Rows are points. Before rounding, the points of a table are all equally far from one centre. They may lie mostly on one side of it. Write the centre, to within rounding.
(in the rows, 128 means zero)

Points (7 x 2):
[[ 88 152]
 [ 77 142]
 [ 75 139]
 [ 76 140]
 [ 75 138]
 [ 90 153]
 [ 85 103]]
Centre: [102 126]

Points, 13 rows:
[[116 105  81 127 161 122 185  62 125]
 [131 162  58 138 178 110 142  91 138]
 [ 89 173  98  71 134  94 159  95  89]
 [ 72 134  54 151 113 111 171 101  75]
 [124 172 139 151 105  87 114 152 145]
 [128 165 153 139  82 157 165 130 112]
 [ 92 130  96  92 168  89 166  96  77]
 [100 129  98 139 133 110 196  84  64]
 [ 70 136  92 149 163 111 176 126  91]
 [ 90 131  51 161 118 123 123 124  69]
 [ 93 148 106 167  87 151 193 164 109]
 [ 77 127  97 134 166  98 158  85 118]
 [101 133  46 134 166 134 191  97 105]]
Centre: [135 127  86 114 109 110 158 134 121]

Points, 31 rows:
[[114 131 158 167 130 178 160 160 176 104 137 106 139  89 117 199 175 107
  196  89 160  87 110 116]
 [142 146 133 192 134 179 168 111 157 129  99 139 155 121 128 173 198 171
  151  43 129 132 100 173]
 [157 123 187 146 178 149 181  91 137 115 152 128 147 120 132 190 161  95
  125 133 177 108  92 139]
 [143 103 125 204 173 138 138  94 154 101 132 121 180 157 150 173 176 152
  156 108 161  93 122  97]
 [142  96 168 169 135 134 159 101 204 147 108  86 160 115 124 201 161 153
  145 105 137 104  85 167]
 [167  98 176 172 148 177 192 102 187 125 109 111 125 114 112 155 223 103
  171 123 141 142  97 131]
 [181 132 140 204 130 173 138 115 193  97 111 118 153 127 136 119 186  91
  117  85 156 130 101 142]
 [156 139 150 177 142  76 185 116 187 128 106 118 159  72 154 189 160 162
  120  68 125 107  70 120]
 [165 116 187 164 125 175 142 121 202 107 125  99 149  77 147 130 155 128
  121 109 134  93  98 111]
 [155 135 148 179 138 172 213 127 150 147 125 143 178 110 144 159 174 188
  139  79 156 138  87 138]
 [133 163 168 158  99 125 162 115 149  73 112 114 191 118 115 171 210 136
   82  77 141 105 114  97]
 [168  88 148 193 160 167 151 166 173 110 128  88 192 101 117 171 206 138
  142  78 115  95 172 132]
 [132 119 179 184 144 119 161  75 176 102 115 138 146 132 135 134 196 161
  126  89 131  75 148 150]
 [135 117 128 154 134 127 205  89 180 141 114 144 142 139  92 177 224 107
  119  74 173 118 100 109]
 [157 120 131 137 127 148 192 139 172 100 142 108 189 134 129 122 175 151
   77 113 116 100 121 111]
 [114 141 165 174 134 132 200  95 182 130 126 105 155 113  99 171 198 167
  147 130 165  82 136 142]
 [124 114 144 162 166 170 145  81 198 130 148 108 101  79 116 162 198 142
  122  86 152 143 116 134]
 [146  95 115 184 133 131 143  95 140  81 134  96 179 105 130 113 189 143
  120  79 186 168  71 133]
 [139  73 160 183 123 154 156  91 137 117 128 116 147 184 107 165 211 159
  136 108 163 135 140 148]
 [151  88 179 175 117 145 168  89 169 106 101 106 177 159  98 175 191 117
  175  53 150 167 130 170]
 [192  81 163 165 118 118 169 123 175  98 110 110 135 124  63 153 214 114
   81 124 164 110 117 124]
 [127  93 163 177 156 153 215 171 159 126 105  72 171 120 136 193 191 115
  123  51 142 153  92 136]
 [151 144 126 204 101 130 146 133 153 104 137  88 132  94 146 176 246 135
  174 118 149 137 124 137]
 [167 116 119 193 173 130 194 102 172 133 153 116 141 152  76 150 190 131
  143  76 152  83 103  85]
 [156 122 175 226 143 154 164 100 140  82 128 105 118 146 129 135 171 146
  152  97 149  81  99  83]
 [143  86 141 148 121 143 197  70 191 162 132 108 140 116 108 182 198 137
  133 103 121  90 125 118]
 [ 96 100 147 221 129 148 183  98 158 134 137  97 176 136 129 136 202 130
  127  88 116  99 119 128]
 [160 114 182 148 139 160 142  96 188 124 117  74 116 154  88 167 215 134
  152  60 122 116 106 139]
 [114 150 145 222 176  95 160  90 155 129 150 110 163 152 120 166 200 122
  133 113 119 103 139  98]
 [138  94 135 143 129 137 170  64 164 147 131 100 155 106  98 157 243 116
  129  96 173 113 128 148]
 [152 127 132 181 174 109 150 135 108  99 120 119 143 200 105 152 209 102
  157  54 137 117  75 124]]
Centre: [149 122 143 156 140 115 155 133 119 129  98 107 139 104 105 149 155 123
 145  90 135 139 135 116]

Points (31 x 24):
[[ 54 104  71 125 105 192 167 129  91 152 116 133 157 120 166 165  91 131
   88 152 112 142 103 141]
 [110 165  84 132 122 174 132  87  46 146 130 102 141 118 148 133 133  99
   86 109 131  91 159 107]
 [ 88 169  62 133 164 201 128 113  59 158 107  85 158 137 127 162 167 146
   68 164 147 116 180  98]
 [125 160  50 137 130 162  84 145  81 123 122 116  87 130 148 103  83 138
   47 125 133 118 131 166]
 [131 170 105 136 142 215 178 130  24 142 124  97 167 122 134 146  91 134
   76 128 116 146 101 176]
 [113 145  59 162 147 208 151 118 100 153 168 143 176 120 104 171 139 160
   38 187 153 154 181  86]
 [ 61 120  64 146 135 156 159 104  51 103 130 114 159 105 149 168 111 105
   95 147 184 143 108 147]
 [106 117  93 134 109 154  96 141  86  95 114 156 132 127 131 173 108 145
   58 126 198 156 124 180]
 [ 80 153   7 145 177 208 127 122 123 148  96 119 146 125 106 147 133  81
   64 119 151 120 163 125]
 [ 99  81  92 126 112 180 125 121  86 134 135  85 119 107 170 180 122 110
   97  87 104 127 152 117]
 [147 157  62 135 117 146 136  78  55 141 118 100 139 117 118 155 161 125
   79 148 194 139 146 143]
 [131  92  64 102  93 197 131 170 104 146 128 119 101  97 140 145 124 113
   44 188 109 186 130 120]
 [155 153  71  97 125 193  92 104  92 124 143 126 119 140 144 151 122 132
   96 123 161 132  84 127]
 [113 115  76 146 141 201 153 153  54 170 125 142  98 132 146 131 161 141
   55 118 130 170 152 165]
 [ 86 126  98 179 120 187 110  87  98  82 153 137 203 123 127  95 119 146
   75 126 146 160 117 125]
 [ 85 108  53 169 136 178 122 119 126 146 103 114 117 136 113 116 126 107
  103  76 110 132 219 111]
 [107  93  89 135 102 193  99  77  67 112 147 129 129 124 159 132 113 146
   76 119 165 139 139 137]
 [101  74  58 182 123 155 102 129  72  73 125 136 189 127 157 170 108 153
   59 137 185 146 172 138]
 [100 102  57  90 104 195  96 120 101 125 155 140 100 156 111 148  89 130
   53 153 135 114 160 109]
 [133 116  49 161 198 186 171 120 104 117 132 102 147 142 112 113 110  75
  101 101 118 120 120  50]
 [100 147  95 168 132 195 110 115  51 152 158 102 112 112  96 177 140 109
   38 179 153 151 175 101]
 [159 146  81 176 146 162 107  72 105 140 149  73 135 105 146 154 112 134
  123 161 123 147 112 161]
 [ 78 122  81 127  99 173 166 116  79 131 129 146 109 124 130 120 146 111
   49 109 158 141 153 104]
 [106 112  53 172 120 177  80 139  78 181 110 157 147 126 159 135 142 114
   80 123 190 190 147 127]
 [144  89  67 159 143 166 145 156 130 116 115 107 154 132 156 125 106 141
   71 113 191  81  76 186]
 [ 97 134  74 129 137 184 101  92  53  98 164 125 123 156 160 128 141 117
   98 149 152 147 165 127]
 [127 155  87 129 131 174  92 156  34 143 163 179 145  94 135 114  76 101
   93 154 109 135 150 111]
 [ 96  93  49 140 159 116  98  91  69 128 129 129 153  91 135 133 114 154
   87 176 144 133 149 112]
 [105 113  78 154 159 167 103 130  96  89 129 145 129  77 119 102 117 134
  109  91 109 149 131 188]
 [141 182  63 127 127 165 137 142  82 100 101  54 161  93 112 169 111 114
   94 182 230 108 121 111]
 [164 108 136 107 125 171 105 155  48 154 117 142 172 114 169  79  85 123
   81 147 146 171 147 138]]
Centre: [132 116  77 158 132 183 132 175  95 131 126  96 164 129 100 132 103 126
 102 145 149 138 149 125]

Points, 29 rows:
[[117 150 131 122 190  88 130  76 147 146  76 128 138 131 115 202 186 107
  128 146 160 100 185 119]
 [172 144 123  99 186 140 124  86 158 169  58 212 155 156  68 162 162 118
  106 161 164 114 131 151]
 [136 138 138 119 105 117 106  72 190 109  85 165 138 180  89 209 143 148
  132 187 143 118 180 148]
 [149 126 129 155 148  90 100  45 184 127  77 113 128 130  96 204 153 127
   57 133 192 111 129 102]
 [179 161 142  88 147 138 110  60 132 151 101 178 146 106 101 146 154 131
  116 127 147  51 140 130]
 [165 179 139 120 125 130 121  60 140 144  98 112 125 131  86 192 140 115
   84 149 147 103 127 199]
 [127 140 111 166 129 116 132  47 133 130 111 127 202 141 102 225 125 117
  116 176 187 140 165 119]
 [148 153  84 156 112 115 142  50 203 184  99 110 145 161  89 191 153 148
   86 125 150 114 143 138]
 [171 146  88 123 139 111 104  43  92 150  66 122 127 146  66 218 138 123
   87 128 161 105 123 133]
 [143 131 143 148 157 164 134  61 113 144 125 138 148  77  72 197 160 132
   57 108 164  91 136 131]
 [112 103 157 113 163 126 119  67 131 153  99 164 139 141  85 139 105  91
  141 101 161 141 117 163]
 [111 123  97 134 163 161 140  60 122 174  55 104 147  86 105 181 133 145
  115 151 153 122 112 124]
 [153 152 100 152 152 120 117  23 148 135 119  88 171 145  82 178 170 118
  128 132 166 106 145 144]
 [116 135 111 142 156 103 104  40 148 181  69 167 163 141  78 190 122 100
   73 127 168  89 116 109]
 [157 129 110 133 170 143 102  62 139 164  65 172 183 143 105 185 129 122
  130 138 128  83 171 125]
 [130 116  81  95 141  89 152  83 119 164  87 142 113 152 116 208 160 138
   65  82 165 111 147 131]
 [180 182 105 160 127 120 138  43 176 158 101 153 154 168  48 190 154 147
   95 129 164  96 163  96]
 [119 139  93 121 152  86 101  90  93 163 107 126 211 154 137 194 149 121
  120 140 190 123 133 119]
 [174 140 162 159 135 106 137  92 126 127  60 122 116 157  99 202 147 161
   95 122 100 106 171 122]
 [128 137 140 129 161  81  77  40 166 138  91 187 177 129  81 154 119 134
  105 113 175 132  92 143]
 [187 167 143  96 152 108 126  37 129 159  77 173 150 101 146 174 162 128
  123 127 130 133 137 139]
 [144 149 103 113 133 123 150   7 129 157 105 110 139 179 105 164 144 167
   74 123 140 140 115 118]
 [107 162 115 132 127 134 110  38 122 158  69 138 194 130 111 164 124 139
  118 138 179  89 156 174]
 [133 156 125 113 148  86 130  47  87 153 117 119 181 131  98 167 103 157
  104 142 162  97 173 127]
 [133 143 141 147 201 111 117  91 145 128  62 122 134 129 104 206 148 123
  116  83 159 112 136 114]
 [158 159 150 137 143  98 105  33 170 140  58 117 133 107  99 197 174 141
   85 113 159  99 119 136]
 [101 152  99  89 145 153  96  19 126 144  99 140 138 138  82 175 157 174
  115 114 196 123 120 155]
 [108 130 167 156 128 103  75  78 162 152  52 117 144 108  88 169 156 131
   86 146 194  87 173 113]
 [148 133 116 108 134 128 125  61  79 167 129 154 146 137 118 202 199 134
  145  94 163  99 153 164]]
Centre: [136 138 122 141 120 120 123  93 129 143 102 161 136 135  94 159 161 143
 108 142 165 137 135 121]

Points (28 x 24):
[[133 138 111 103 177 106 104  90 100 145 165 152  85 133  94  91 144 139
  163 150  84 141 198 163]
 [155  99  86  63 160  96 130 130 109 162 137 186  78 135 102  95 145 161
  142 111  97 161 177 181]
 [168 116  70 125 171  93 123 152 121 180 144 129  87 141  88 100 132 203
  136 130 115 156 187 183]
 [204  99 122 133 160  83 118 138  80 135 144 148 112 139 119 108 143 149
  127 147 118 116 209 188]
 [146 122 109 138 142 105 142 144 118 144 122 136 116 139 118 140 142 139
  120 108 123  95 249 182]
 [121 139 115  69 160  98 120 118 101 181 134 165 117 163  94 103 121 139
  165 117  68 122 196 189]
 [183 130  86  87 158 103 110 134 120 162 166 134 131 142  94 104 132 172
  119 143  99 110 189 173]
 [171  81  88 135 146 104 118 121  72 160 155 197 107 171  84 111 153 145
  127 106 112 128 171 158]
 [169 132 102  86 119  74 147 106 113 140 106 156  75 157  92 100 135 170
  136 142 103 126 176 199]
 [201 105 106 138 148  73  95 122 104 156 129 140 133 148 104 133 140 137
   90 125  84 136 187 173]
 [119 108 123 126 147  80  92 142  62 188 122 154 104 136  95 120 150 146
   81 110 102 108 183 192]
 [167 117  86 140 168  59 124 140 121 161 125 130  76 149 107 107 156 178
   98 103 137 140 209 164]
 [158 116 102 110 148  86  84 143 148 161 143 126 106 176  90  98 120 140
  127 124  97 102 192 186]
 [164  68 121 157 145 119 129 101 100 140 112 153 107 144  80  88 125 148
  117  86  93 113 157 174]
 [176 131  80 104 132  93 107  95  90 184 151 152  85 128 100 104 152 126
  143 127  89 141 212 192]
 [196 136  78 126 145 119  98 122 109 170 140 149 112 141 103 105 144 138
  100 135  99 145 197 193]
 [137  91  90 109 170 113 107 118 140 179 145 140  87 125  74 103 113 175
  135 152  87 148 156 142]
 [143 113  77 107 162  93 120 136 107 186 135 140 113 164  83 110 129 147
  144 152 103 113 207 192]
 [114 128 107 126 147 110 153 133 111 154 119 141  97 165  86 106 216 138
  130  89 104 131 192 153]
 [174 108  92  96 159 119 109 104  60 148 124 139 101 129 132 107 126 158
  120 128 107 111 202 186]
 [168 101  78 134 152 119 134 114  88 133 106 169  94 164  84 119 145 150
  132 112 121 118 178 203]
 [142 110  72 136 168  72 122 116  99 148  95 164 120 157 102 105 145 142
  135 117 103 140 212 186]
 [158 126 108 110 151  52 100 137  64 181 171 152 104 139  80 115 165 150
  135 130  97 100 184 186]
 [159 115 129 128 153  75 104 110 110 151 140 133  85 136 113  67 142 172
  137 112 105 123 233 181]
 [141  99  86 120 158  99 161  89 114 122 135 143  95 151  96 114 143 156
  116  98 125 144 197 193]
 [149  79  85 126 141 100 165  97  83 176 111 153 112 139 133  98 165 143
  125 131  60 115 156 145]
 [192 146  91 126 139  97 137 130  93 155 146 153  92 158  93 114 142 149
  127 132 110 138 228 168]
 [173  93 113  95 127  69  97 104 127 176  88 164  83 165 118 106 123 126
  128 106 110 132 200 181]]
Centre: [142 132 128 133 137  97 125 126 115 175 134 145 110 128 135 127 140 149
 155 107 127 134 145 160]

Points (29 x 24):
[[ 56 147 132 126 125  88  99 202 114 163  89 151 104 110 119 105 176 147
  117 162 216 108 118  97]
 [ 55 157 141 113 113  86 129 186 129 145 100 201  89 105 121  66 128 124
  119 168 186 126 149  96]
 [ 42 156 146 123 105  81  57 166 108 167  88 171 114 134 160 107 147 148
  109 150 172 123 116 120]
 [ 94 156 152 164 112  76 108 235 147 139  89 142 106 137 171 107 165 156
  103 142 183 114 102 119]
 [ 54 154 131 133 147  75  55 171 117 157 116 153 123  94 148 119 184 166
  100 173 160 101 111 137]
 [ 64 173 143 132 107  74 111 189 146 159  89 157 114 107 144 117 161 179
  120 170 191 131 119 113]
 [ 82 135 117 111 121 105  69 213 144 140  60 122 155 121 146  88 182 177
  120 149 166 150 113 119]
 [ 55 154 129 145 128  93  91 190 158 178  73 160 106 102 146 105 185 126
   93 152 187 114 121 107]
 [ 70 166 135 109 117 128 122 181 112 168  77 132 106 131  94  72 187 137
  103 141 207 138 155 131]
 [ 76 146 161 114 120 116  94 182  96 169  68 172 147 118 164 130 161 165
  110 167 197 117 123 119]
 [ 65 154 153 126 162 109  81 179 127 154  65 148 101 106 146  90 199 167
  101 174 185 160 142 107]
 [ 77 176 118 137 116  94  94 204 115 186  87 184 124 115 139  98 152 170
  108 133 169 149 113 112]
 [ 72 170 155 121  80 103 100 167 150 134  86 139 113 126 174 114 143 153
  126 187 193 134 127 114]
 [ 86 148 145 137 107  90  84 169 129 176  80 149 160  90 155  70 184 147
  125 159 197 136 141 119]
 [ 90 147 154 131 129  77 121 187 110 178 128 181 101 133 140 125 201 135
   81 174 178 102 134 137]
 [ 87 155 153 154  99 126  81 201 112 164  75 159 105 133 166 109 168 146
  132 177 187 105 129  88]
 [ 69 186 142 127 121 125  83 184 138 155  48 155 131  85 128  86 145 119
  102 163 196 118 126 132]
 [ 63 151 149 137 100 106  96 166 103 146  78 167 107  86 161  93 200 161
  116 136 193 129 121 106]
 [ 89 187 133 129 107 102  80 209 113 174  65 144 143  94 175  92 170 153
   92 152 175 104 138 120]
 [ 55 169 154 114  95  98  83 140 111 171 107 145  91 119 129  79 154 141
  103 147 203 111 105 135]
 [ 91 168 131 138 128  86  99 173 127 179  87 150 109 120 155 106 180 171
  106 139 219 119 121 124]
 [ 51 142 155 152  99 100 102 186 128 162  90 172 130 115 150 109 194 163
   94 127 179 127 136  99]
 [ 56 126 178 144 126 107  76 190 123 150 106 142 128 131 166 126 154 143
  143 125 180 152 115 103]
 [ 53 155 139 104 137 100  70 187 103 202  69 164 101 108 141 109 177 127
  103 143 161 130 135 107]
 [ 80 155 124 147 143  72 101 232 130 147  47 162 141  91 139 128 156 153
  113 167 160 122 120 116]
 [ 50 167 113 169 101 106 128 165 122 181  86 169 121 104 101  91 147 158
  119 160 163 130 152  99]
 [ 82 173 147 121  97  99  54 194 133 156 114 173 120 137 135  99 176 133
  135 172 153 146 120 114]
 [101 160 149 135 133 107 100 147 138 174  72 163 130 140 159  98 178 158
  121 158 203 149 110  84]
 [ 56 143 144 107 123  89  84 184 114 155  73 153 143 149 144 113 177 186
  131 132 173 134 137  87]]
Centre: [111 131 142 125 139 107 117 163 116 132  97 130 115 117 133  88 141 137
 100 147 130 114 133 115]

Points, 31 rows:
[[154 143 185 174  94 123 123 115 136 149 139 148  80 200 144 148 121 153
  110 134  51 140 177 100]
 [141 127 188 154 135  63 134 129 142 191 156 180 128 176 118 165 108 147
   80 127  78  89 165  84]
 [112 162 173 153 116  83 153 133 156 178 180 161 103 206  99 153  95 166
   77 102  76 119 171 123]
 [126 184 161 118 131  56 144 122 147 163 121 184  70 187 140 147  97 167
  108 110  71 143 150 118]
 [ 98 141 163 118 138  90 152 113 142 146 130 152 102 206 161 164 104 133
  133 149  80  97 204 115]
 [160 162 177 144  95 108 125 141 158 115 109 132 123 208 121 137  90 199
   88 122  55 185 160 110]
 [157 197 176 132 123 110 116 138 145 117 117 152  93 193 120 175  78 140
   93 128  62 146 162 118]
 [125 166 187 155 160  87 125 105 107 154  85 149  91 165 144 161 106 178
  121  91  72 127 184 112]
 [162 180 163 165  90  69 152 118 168  91 155 152 105 175 104 147  63 178
   91  94  57 134 156 142]
 [116 151 156 189 135 110 125 106 150 153 104 141  61 171 111 148  84 144
  102 118  66 122 156 102]
 [123 141 184 142 100  83 102 114 143 172 122 167  62 164 136 146 117 168
   79 154  52 117 164 109]
 [143 167 185 117 133  89 125 114 144 148 101 143  75 169  88 186  72 172
   96 114  93 162 144  97]
 [129 199 206 151 141  99 144 106 120 158 129 133 118 181 138 118  77 124
  103 103  48 139 176 155]
 [169 140 163 140 122  61 113 128 123 119 132 155  89 165  92 191  86 147
  131 150  66 138 187 112]
 [117 154 147 126 129  66 177 185 146 120 164 175 120 171 153 186  83 141
   95  98  86 157 149 126]
 [150 167 170 141 115  52 141 142 121 122 123 177  97 199  82 143 138 151
   96 165  78 160 166 136]
 [131 159 123 132  99  63 164 106 166 122 118 168 134 206 123 135  89 162
  115 132  43  94 168 108]
 [134 186 174 134  74  72  83 107 102 145 141 160  94 141 117 146 102 180
   82 149  69 124 156 175]
 [156 168 152 127 133 104 147 134 120 154 129 156 104 167 122 169 100 165
   85 144  33 133 138  91]
 [157 191 200 119 116  78 105 131 147 102 115 159 109 206 143 130  92 153
  130 111  39 151 148 136]
 [116 156 191 145 154 103 116 139 129 146 137 145 103 189 114 156 100 172
  101 121  24 112 181  95]
 [163 164 202 113 126 101 174 124 154 150  90 155  71 165 126 166 103 153
   92 112  89 154 149  92]
 [160 152 177 147 110 110 139 123 123 152 130 149 103 190  95 166  89 148
   82 108  39  92 129 103]
 [165 156 172 128 116  70 165 112 182 139 121 126  98 195 109 146  69 169
  102 126  48 131 155 122]
 [144 148 182 146 123  57 161  85 170 123 137 145  74 195 122 133  84 156
  121 143  61 100 157  94]
 [101 148 174 147 110 121 163 104 135 154 115 161 103 187  94 184  62 132
  109 125  49 119 160 120]
 [161 166 178 127 159  91 142 157 126 150 105 156  84 153 130 156  93 134
  130 138  72 171 192 116]
 [173 208 180 138 109  92  99 129 123 138 118 137 116 165 114 122  64 143
   54 126  76 124 126 130]
 [147 167 185 151 134  65  81 122 125 129 128 153  76 198 116 150 115 162
  107 153  78 114 130 107]
 [173 158 222 145 125  78 109 119 145 143 122 143 116 208 114 145  82 134
  108 149  65 158 155  99]
 [181 150 227 143 138 120 121 130 132 162 111 102 123 176 103 115  72 168
  131 128  69 138 149  85]]
Centre: [116 132 179 126 103  97 132 128 137 117 136 146 140 135 118 116 107 151
 118 115 109 129 149 122]
